Every row gives one point. To make a cloud, some directions were put in groups of two or more. Within a group, all points are equally far from the middle, so they leave a hole (a ring in 2 directions, a hollow ball in 3). The other directions are filled evenly. Then the cloud was stretched, turned, moved and blurred a little. Count the holes, and give their numbers of directions, smallest first.

Cloud (13 x 2):
[[-62  13]
 [-43  45]
 [ 20  53]
 [-18 -63]
 [-63   0]
 [-20 -62]
 [ 35  43]
 [ 34 -47]
 [-26 -62]
 [ 15  56]
 [  5  58]
 [ 47 -28]
 [ 39 -41]]
Holes: 1 (2)

Cloud:
[[ 43 -54  38]
 [-41 -11  35]
 [-30  42  -9]
 [-50  60   1]
 [ 76 -15 -41]
 [-22 -38 -57]
 [-93   5  14]
 [ 37   5 -29]
 [  6 -36 -52]
 [-30  37 -70]
 [-29   7  20]
 [-14   5 -65]
 [-23  76  32]
 [ 45  46 -37]
 [ 53  61   0]
 [-33  26  -9]
 [ 74  -6 -23]
 [-90  33   1]
 [-14 -47 -85]
 [ 27  60  20]]
Holes: 0

Cloud (29 x 4):
[[ 26  54 -69 -46]
 [-33 -35  -4  51]
 [-31 -61  16 -15]
 [ -3 -71  12 -15]
 [  4 -52 -71 -47]
 [ 26  40 -41 -80]
 [-58 -32 -42 -58]
 [ 49   8  20 -55]
 [-58 -24   0 -55]
 [-29  32  25 -61]
 [ 26  58 -70 -35]
 [-53  -3  35 -10]
 [ 44  53 -47  17]
 [ 31  60 -18  27]
 [-30 -49 -73 -42]
 [ 22 -32 -79  29]
 [  6  37  30 -58]
 [ 20  35  35 -45]
 [ 48  -9 -68 -61]
 [ -4  69 -28  26]
 [-52  13   7 -65]
 [ 31  62 -43  19]
 [-18 -57  16  24]
 [ 23  64 -18  25]
 [ 19 -69  -8 -45]
 [ 50 -40  -3 -53]
 [ 43  51 -14  28]
 [-19 -57 -59 -52]
 [ -7 -47 -82 -33]]
Holes: 2 (2, 2)

Cloud, 77 rows:
[[-23 -49  56 -43  19 -32  39 -13]
 [-22  17  -3 -31  18  17  46  44]
 [ 29  31  13 -27  43  32 -28  -3]
 [-25  29  60 -12 -45  61 -12  16]
 [-43   6 -31 -47  12  -8 -46  35]
 [-22  23  28 -39 -49   5  51 -17]
 [-29  11  -2  -3 -25  74  40  54]
 [ 40  53 -59 -27 -11 -35 -44  34]
 [ 17 -10 -12 -63  -2  -1  25  32]
 [ 10  -3   5  18 -12 -47  43  38]
 [ 41 -51  -2 -33  -1  -1   9  46]
 [-45 -25  65  -1 -30 -14  49  43]
 [ 16 -40  52 -71 -29   1  -4  11]
 [ 12  39  28 -21 -38  64   4  18]
 [-62 -68  44  -9 -30  56   4  -2]
 [ -2 -56  15  -9   1  -3  22  46]
 [ -1  32  10  18 -44  45 -27  -4]
 [  6 -37  37 -55 -72  36 -24 -14]
 [  1  13 -44 -83 -61  18 -21  11]
 [-17   9 -37  -2 -91   0 -31 -29]
 [ 30 -40  36 -47 -47  10   9 -18]
 [  2  27 -32  -3 -33  -3  18  34]
 [-43  16 -16 -38  24 -19  14  17]
 [ 17 -45 -10 -60 -47 -11  10 -18]
 [-72 -55  48 -15 -52  30  11  22]
 [ -7  29 -65   4  43  58 -37  42]
 [-23   1  29  12  23  -6 -38 -23]
 [ 23   5 -15   9 -16 -54  43  55]
 [ 34 -44  12  43 -64  -4 -47 -34]
 [-59 -34   2 -35 -14  47 -31 -41]
 [ 19  17 -64  13 -10  -3 -56   5]
 [ 51  -5 -17 -54 -33  64  39  38]
 [  5  -2  22  55 -10  40 -29  -1]
 [-17 -33 -27 -57 -13 -17  -8  -8]
 [-38  22  -3 -87  -3  16 -56   6]
 [-18 -80  -2 -61 -17 -30 -66  16]
 [  2   4  20 -32 -57  37  20  46]
 [ 10 -31  20  10 -25  56  11  21]
 [-45 -29  18   0 -73  54 -33 -50]
 [ 14 -70 -36 -31   1  42 -26  26]
 [ 35   9  12 -31 -43  39 -34  73]
 [  1 -47  21  54 -36 -17 -38  28]
 [ 18 -42  12 -19 -50  28  13 -11]
 [-26 -27   5  25  26  18   2 -26]
 [  5 -10 -28 -40 -39   6  14   7]
 [-18 -10 -16 -56  30  80 -31  17]
 [ 28 -48   2  -2 -63 -31   9  28]
 [-31  -6 -59   6   7 -18  32 -21]
 [-59 -31 -21 -28 -39  16 -27  50]
 [ 68 -22 -44  16 -41  -5  20  12]
 [  8 -70  17 -27 -80  45  -9   3]
 [ 31  45 -38 -16 -72  19 -38   5]
 [-64 -40 -12 -12 -56  37   9  16]
 [ -9 -26  -3 -29 -74  -6 -15 -37]
 [-42 -23 -44 -41  11  25  39 -13]
 [ 60  27  19  10 -24 -13 -69   1]
 [-23  41  34 -20   2  32  26  56]
 [ 30  26  51 -61 -22  -8 -24 -21]
 [-13  56 -24  11  27  36  32  61]
 [ 35  30 -43  13   8  -1  -6  25]
 [-11 -24  43 -15 -14  38  45  48]
 [ 49  -3 -26 -95 -30   0  15  25]
 [-25  41 -15 -22  13  36 -19 -20]
 [-20 -19 -23  19 -59  44 -36  13]
 [ 22  10 -30 -30 -28  79 -13  40]
 [-38 -25  18 -27  44  11  43  37]
 [ 35  24  22 -32 -82  16 -86 -17]
 [ 32 -16  12 -11 -13 -48  18  43]
 [ 44 -24 -27 -51 -60  53  18  28]
 [-17 -48  -3 -26 -63  11  31   9]
 [-27  21 -28  19 -41 -21   9  40]
 [ 17  15 -48  25 -45  46 -52  79]
 [ 39 -27 -64 -10  -7  29  -5  10]
 [-10 -66  23 -67   1   7  -1   4]
 [-20  32  11 -10  59  41  -5  36]
 [-37 -14 -42 -34  22  55   8   2]
 [-22   6  18 -24 -58  39 -51  74]]
Holes: 0
